Every row gives one point. The window is the flat piece filled in between its corners: a triangle in 3 columns, a solid with four corners in 4, and so on. A path goes straight from each point to the next, and from the last back to the first. List the points from which the path goes on through the window.
In the rows, 128 means zero.

Window (3 x 3):
[[127  87 159]
 [127 165 130]
 [105 158 123]]
Path:
(1): [ 97 136 168]
(2): [109 157 164]
(3): [147 156 106]
(4): [137 129 116]
(5): [124 160 162]
(6): [ 97 182 139]
(7): [122 181  90]
(8): [111 129 115]
Through the window after points: none

Window (4 x 4):
[[181 120 137 142]
 [148 161 127 108]
 [ 67 125 112 123]
 [ 93 123  86 119]]
Path:
(1): [109 140  86 135]
(2): [133 153 130 135]
(3): [142 131 144  80]
(4): [203 123 140 112]
(5): [174 154 123 153]
(6): [155 159 118 159]
(7): [165 123 136 115]
(8): [ 97 115 139  93]
(9): [ 90 143  98 135]
(10): [142 164  94 149]
(11): [170 116 131 108]
(12): [100 109 117  85]
Through the window after points: 6, 8, 12

Window, 6 rows:
[[188 103  99 148 164  91]
 [128 165 137 151 167 132]
 [120 152  87  70 131 144]
 [111  96 104 136 114 113]
 [101  90 177  78 123 175]
 [123 130  96 165 109 152]]
Path:
(1): [137 108 110 132 170 130]
(2): [109  76 127 149 168 139]
(3): [152 148 124 125 130 130]
(4): [122 135 106 153  94 138]
(5): [129 114  98 152 136 144]
(6): [115  93  89 147 163 175]
(7): [155 146 111 136 116 103]
(8): [112 146 116 134  62 132]
(9): [131 129  84 117 166 156]
(10): [104  90 127 124 174 169]
(11): [123 121 136 107  83 111]
(12): [179 104 129 130 115 107]
Through the window after points: 2, 4, 6, 8, 10, 12

Window (9 x 9):
[[128 102 116 115 151 100 172  83 148]
 [120 176 120 141 163 174 134 201 120]
 [109 137 166 155 170 119 140 154 149]
 [ 96 152 172 138 129 126 146 139 109]
 [127 153 175 155  90 111 180 159 180]
 [157 139  99 138 137 124 116  63 173]
 [158 145 180 124 126 122 147 156 147]
 [140  89  75 130 133  75 111  87 151]
 [157 150  92 147 154  80 140 101 138]]
Path:
(1): [116 141 121 116 163  83 135 129 178]
(2): [129 144  91 123 132  76 108  87 171]
(3): [139  86 114 135 141 104 157 110 136]
(4): [149 122 127 141 132 124 148 121 126]
(5): [137 136 103 124 141  93 135 109 159]
(6): [119 172 147  86 148  83 157 153 164]
(7): [130 114 132 161 138 125 143 137 126]
(8): [142 113 125 170 138 121 170 103 131]
(9): [150 159 135  91 148  97 122 141 176]
(10): [131 130 130 107 139  98 161 101 153]
(11): [123  89 123 183 141 125 172 117 150]
(12): [133 105 109 148 134 105 123 106 135]
(13): [140 137  70  87 159  69 129 121 189]
(14): [108 139 140 106 124  59 128 105 152]
(15): [163 107 101 161 143 122 144  97 152]
(16): [156 111 112 150 142 139 130 100 101]
Through the window after points: 2, 10, 12

Window:
[[137 168 133 124  91 123 166 116 115 170 116]
 [156 126  82 126  95 101 133 131 134 110 174]
 [155 118 169  89  95 124  63 145 105 146 139]
 [ 82 178 114 129 128 129 140 101 111 151 159]
 [111 137 117 136  89 123 121 139  73 134 129]
 [155 110 143 146 101 107  71  97 109 129 112]
 [171 141 126 111 134 195 173  82 122 139  62]
 [115  63 187 120  97 101 137 144 181 190 150]
 [125 110  86 120  80  99  90 158 148 175 164]
 [146 151 150 161 170 143  84 138 135 140 129]
 [122 125 133 104 111 105 127 140 153 144 109]]
Path:
(1): [114 179 124 138  94 166 142 103 157 133 129]
(2): [118 125 130 107 136  78 132 126  68 180 147]
(3): [130 136 122 126 149 104 134 127 103 166 142]
(4): [132 134 164 123  75 154 105 107 141 125 115]
(5): [137 130 129 127  99 145 138 113 147 139 122]
(6): [167 120 122 109 140 134 146 120  97 149 109]
(7): [167 133 165  86 147 100 115 122  75 170 121]
(8): [122 132 108 145  75 170 127 120 140 120 112]
Through the window after points: 1, 5, 7
